Each row of a before or after table is a point. The points were changed in one or more steps. Then noise was added and the rows were shuffled. The steps act on columns, c1 being the first. Name the steps. A step turns or swaps two columns, mirrors them in a line or flattens them onto one, adds a multiple of one to another, or multiplies or shifts one. Angles are multiples of 10 degrees, from the lower column toward the higher: turns from -170 to 170, lines from 10 to 170 but not 90. Use the fewest steps. Two steps may share a column if one is a turn and the other turns, adds or multiplies; they go together, in the order done. Otherwise the lowest column goes first.

Before (8 x 3):
[-106 -26 2]
[39 -36 39]
[-2 -8 49]
[20 11 -9]
[22 -61 24]
[15 31 52]
[-58 -40 -35]
[-36 12 -14]
After (8 x 3):
[5 23 44]
[7 9 -22]
[-32 -18 -1]
[-64 -67 58]
[-19 -74 16]
[-8 59 20]
[55 -10 40]
[54 23 30]
Steps: turn c1 and c2 by 40 degrees; turn c2 and c3 by -40 degrees

Before (14 x 8):
[0 -49 16 -37 5 -8 14 -23]
[-4 -1 30 1 -15 -16 -29 -4]
[-5 -14 9 -18 23 -14 14 4]
[-9 -17 20 -14 20 -8 -16 -15]
[40 4 3 4 13 17 -5 0]
[-1 -30 59 4 15 17 9 -5]
[-11 -2 -1 1 -17 2 3 -30]
[-5 8 3 -75 -3 29 15 -10]
[-15 0 2 -4 -11 -6 13 4]
[-12 3 1 -8 33 -11 -23 -9]
[2 -3 18 -6 21 -19 20 -34]
[26 -9 10 -2 -9 -18 -20 4]
[36 -15 5 1 -7 -20 21 -20]
[-13 -11 7 -22 -17 78 -84 0]
After (14 x 8):
[-3 -19 -14 -27 22 -13 -6 14]
[-14 4 23 -8 34 -10 -3 -17]
[-17 -2 -14 -7 -11 -5 1 6]
[-3 0 26 2 -15 -19 -35 -10]
[4 -4 -26 -11 23 -14 -16 -86]
[44 6 6 10 15 20 -2 0]
[-13 -11 84 -38 -17 76 -24 3]
[25 -6 17 -4 -9 -16 -16 9]
[-10 -17 15 -25 18 -8 -24 -37]
[-6 -28 -18 6 15 18 -54 -14]
[-10 0 -1 -1 -22 3 1 -74]
[32 -17 -21 1 -6 -20 2 -51]
[2 -49 -16 -57 5 -9 -12 -60]
[-7 7 -13 -124 -3 31 1 -23]
Steps: mirror c3 and c7 in the line at 130 degrees; multiply c4 by 1.6; multiply c8 by 2.5

Before (13 x 12):
[1 3 -6 12 29 1 12 -2 11 -40 6 -17]
[9 -24 13 -14 -11 -16 0 -5 -11 -6 -3 -17]
[10 5 -1 -8 6 -3 0 30 21 -18 0 -8]
[-4 -5 13 6 6 2 -6 -2 -16 20 -17 -28]
[-9 -44 29 -21 -5 13 -2 -4 16 32 -7 -11]
[19 -23 -10 8 26 0 27 13 -2 -4 14 1]
[10 8 2 6 -2 -7 1 0 23 -19 5 23]
[-1 -12 14 0 -6 18 22 13 -4 -17 0 0]
[-3 -21 9 -9 1 18 -23 0 -13 12 15 -14]
[16 24 -7 -12 -12 11 2 -14 10 -11 3 -23]
[20 -31 25 -18 13 20 -4 -6 -19 5 -20 -11]
[-7 8 -39 -7 19 -12 13 7 2 -30 -4 7]
[-6 15 -12 -13 48 -22 27 10 -13 -22 18 5]
After (13 x 12):
[1 15 3 -10 29 2 11 -42 11 -120 -11 -9]
[-7 0 -13 -35 20 -24 13 -34 2 -90 16 11]
[10 -12 2 0 -2 -14 1 -40 23 -57 -7 21]
[-6 6 -24 -7 48 -44 27 -30 -13 -67 -3 15]
[19 -15 -6 -12 26 0 27 -27 -2 -12 -13 -17]
[20 -11 6 29 13 40 -4 -46 -20 15 21 -31]
[10 9 -6 2 6 -6 0 -10 21 -54 5 -2]
[9 -3 -4 17 -11 -32 0 -45 -11 -18 8 -29]
[-4 19 19 10 6 4 -6 -42 -16 61 7 -21]
[16 33 -13 -2 -12 22 2 -54 10 -33 6 4]
[-3 -3 -14 11 1 35 -23 -40 -13 36 -9 -25]
[-9 -19 -3 35 -5 26 -2 -44 17 96 12 -41]
[-1 -8 4 13 -6 36 22 -27 -4 -51 -3 -10]
Steps: turn c2 and c12 by 50 degrees; turn c3 and c4 by 110 degrees; turn c3 and c11 by 140 degrees; multiply c6 by 2; shift c8 by -40; multiply c10 by 3

Before (11 x 20):
[26 -25 24 5 -46 17 28 7 -12 -14 17 -6 34 8 -31 15 -29 17 3 6]
[17 11 -92 10 -46 5 -9 -5 1 -10 11 2 -28 -7 9 -26 -28 3 15 22]
[37 20 20 -21 -20 4 -26 65 -23 -9 -11 15 -13 24 -34 19 -33 15 1 11]
[15 4 -5 -19 3 12 -5 -5 -33 15 25 -5 -19 9 -32 33 98 -2 15 32]
[-18 -11 12 -6 -36 -6 -21 106 -8 -8 -8 -7 -16 17 -24 -15 -5 18 17 4]
[28 -3 24 2 -40 -8 34 -4 1 0 -15 8 -26 -4 -31 12 -12 14 -12 27]
[10 -7 -60 5 -30 -7 0 45 -26 3 -8 16 -20 20 21 1 -34 14 12 26]
[2 50 2 -1 -28 9 -25 -9 -21 -11 -17 20 -18 20 29 -59 14 16 3 32]
[15 -14 -10 1 121 -6 -10 -7 -41 -11 15 24 -20 4 -28 -16 -7 -12 -42 -21]
[14 -10 14 10 -38 -7 -26 -10 -8 5 -16 19 -6 13 -15 34 -19 -33 1 17]
[14 13 25 -5 -24 -5 -11 -15 -29 64 -12 -50 7 24 -21 0 -23 4 19 -2]
After (11 x 20):
[3 -7 3 -25 -27 11 -28 -10 -16 -13 26 18 -52 19 19 -62 14 19 5 20]
[26 -18 26 2 -49 18 30 5 -12 -14 -26 -6 36 11 -18 15 -28 17 2 9]
[18 16 -2 -35 3 9 -6 -7 -32 15 1 -5 -10 8 -45 32 97 -1 16 7]
[13 -14 26 0 -25 -4 -9 -17 -27 63 -14 -49 -6 21 -16 0 -26 2 17 -5]
[37 -1 22 -25 -20 3 -27 62 -25 -7 -10 13 -24 22 -33 21 -33 17 0 -8]
[14 28 -11 17 122 -7 -13 -7 -41 -10 0 25 0 3 -38 -16 -9 -11 -45 -11]
[28 23 19 -23 -35 -7 33 -5 0 -2 -56 8 -11 -6 8 15 -15 16 -12 16]
[16 10 13 -7 -39 -9 -27 -10 -7 5 -2 16 1 11 -19 31 -20 -35 1 18]
[17 18 -89 -13 -42 3 -10 -3 1 -11 25 -1 -25 -6 -7 -30 -27 2 15 22]
[-19 22 10 -6 -33 -7 -18 107 -8 -9 -5 -10 -1 16 -24 -17 -4 18 13 -3]
[9 21 -62 -15 -32 -7 -1 42 -23 1 5 16 -3 19 24 1 -35 16 14 25]
Steps: mirror c2 and c13 in the line at 120 degrees; turn c4 and c20 by 50 degrees; add -1 times c7 to c11; turn c11 and c15 by -40 degrees

Before (10 x 48):
[9 -3 -30 19 -56 -5 8 3 7 -16 -21 -61 -45 18 55 10 43 115 32 -39 8 -9 -16 -3 -42 -28 4 42 -16 54 -55 -33 6 5 13 24 83 -30 -12 -52 -48 40 28 -1 -13 57 6 -64]
[7 -36 81 55 -15 -15 -74 -33 27 -25 -8 -62 29 -6 15 -16 121 48 13 -34 -23 65 -36 44 3 -27 15 36 -26 -56 31 -61 4 -16 -23 42 2 33 -30 17 -62 -4 -18 51 -12 -27 -32 19]
[19 6 -33 77 -48 -20 7 -24 -13 -9 21 -15 -76 -51 -64 -101 4 14 10 -11 -28 24 -49 3 -1 -32 -99 23 -42 10 -31 9 -33 -8 8 -29 10 -26 -37 58 -9 -13 -19 49 -55 -1 27 -19]
[1 52 52 27 -52 58 -21 2 2 -83 5 -46 6 47 -44 73 -46 16 -30 -26 -26 -81 39 12 -25 -3 14 -13 19 0 28 -11 -31 34 -40 0 71 18 1 -14 -40 -15 -22 5 -8 24 -17 -84]
[23 16 -39 15 -31 -31 -27 -84 50 3 -31 -68 -21 -14 -7 66 41 -19 -22 -55 -47 8 46 15 5 26 21 58 15 -1 -61 -18 -42 -29 40 -11 42 -45 -32 -26 -72 -31 -36 -18 77 11 26 -29]
[-29 26 52 52 9 34 -13 -34 11 38 25 -35 -15 14 -61 -38 -45 18 -23 22 32 22 -12 -56 12 72 23 20 26 24 14 58 19 25 32 44 -81 13 -75 70 -5 -25 -12 -7 -15 4 -20 3]
[-15 9 6 14 -44 -42 -35 27 49 -5 -6 -8 16 -55 34 35 9 76 21 -3 62 -63 20 -48 -5 -18 46 21 -80 -48 -41 47 24 34 -50 4 -4 -23 -12 -13 -50 13 18 -21 -59 54 8 -38]
[-1 60 39 11 -46 -7 -11 -19 30 -60 -7 11 -12 28 -8 7 -47 27 -32 -1 1 13 -3 -20 106 21 -5 -33 13 -21 19 64 -5 36 28 10 -49 23 -79 -13 2 2 -83 16 48 64 -32 -10]
[-72 92 32 -25 -31 -36 -2 -63 -47 -2 51 -13 -75 22 6 46 15 47 -34 -39 -53 -47 34 -19 9 -54 -29 13 25 -1 20 67 2 -6 -39 26 17 16 -31 -17 -46 61 -56 42 25 -2 54 25]
[-14 -16 -41 28 14 14 -20 51 -42 22 28 19 -6 10 -6 12 10 42 42 -10 -37 66 45 -46 6 -35 -103 -84 44 23 35 -8 22 30 17 26 -23 -6 -30 -27 -16 -92 33 -1 -5 -21 28 -17]
After (10 x 48):
[-4 58 36 -15 -48 -3 -14 -63 25 -63 -9 9 -16 32 -7 7 -43 31 -30 4 -1 15 -3 -15 109 19 -8 -26 29 -18 20 -53 2 35 24 3 -49 22 -79 -14 -8 -1 -85 17 56 59 -37 -9]
[-6 10 11 -3 -46 -43 -33 -73 45 -2 -11 -13 12 -53 36 25 7 69 22 -2 64 -63 25 -48 -7 -21 47 20 96 -43 -33 0 -31 36 -57 5 -1 -19 -12 -10 -56 17 14 -19 -53 -3 13 -35]
[16 7 -33 -81 -42 -22 13 3 -13 -18 24 -17 -76 -57 -68 -101 5 15 13 -16 -33 22 -54 7 -7 -35 -102 19 34 11 -27 -27 1 -1 12 -29 6 -35 -28 60 -14 -8 -13 46 -56 -26 30 -18]
[22 16 -37 -26 -32 -22 -25 72 58 5 -34 -71 -20 -14 -8 66 46 -20 -27 -52 -48 10 43 8 6 34 22 60 -3 6 -60 -62 42 -28 41 -8 45 -48 -35 -27 -63 -26 -35 -14 77 20 27 -32]
[-68 95 34 28 -34 -39 -4 -15 -46 -3 47 -13 -79 28 7 45 18 46 -39 -36 -49 -43 34 -28 10 -54 -25 16 -21 -3 28 -81 3 -6 -40 24 8 16 -30 -13 -44 56 -58 50 30 9 53 21]
[-5 54 56 -41 -55 60 -16 -12 6 -90 14 -46 2 46 -47 74 -49 12 -28 -22 -23 -83 48 10 -25 -1 10 -17 6 9 28 13 23 27 -29 4 67 12 4 -15 -42 -20 -20 7 -5 28 -16 -84]
[4 1 -30 -21 -56 -5 7 24 8 -12 -15 -64 -45 9 53 6 44 116 33 -39 10 -12 -19 -5 -45 -31 6 45 47 52 -55 19 -16 5 5 24 82 -30 -7 -53 -45 37 26 -1 -10 40 12 -67]
[-11 -17 -42 -26 10 16 -16 -33 -37 19 29 19 -5 8 -7 10 12 37 43 -12 -35 65 44 -47 13 -33 -102 -82 -46 27 38 48 -30 33 16 31 -25 -7 -27 -28 -15 -94 32 -3 -7 15 22 -21]
[8 -34 79 -50 -17 -9 -72 76 25 -26 -16 -59 27 -1 15 -13 121 42 12 -31 -32 61 -40 47 5 -26 18 33 5 -56 23 -2 -23 -18 -21 43 4 34 -27 13 -61 -3 -19 47 -16 -33 -33 19]
[-32 30 58 -46 17 27 -14 -45 7 37 20 -39 -8 16 -58 -33 -45 20 -24 33 28 27 -14 -54 6 71 24 17 -19 15 11 -62 -39 31 34 42 -81 17 -72 72 -3 -21 -4 -1 -11 14 -18 -1]
Steps: turn c4 and c33 by -160 degrees; turn c8 and c32 by 120 degrees; add -0.5 times c34 to c8; mirror c29 and c46 in the line at 70 degrees
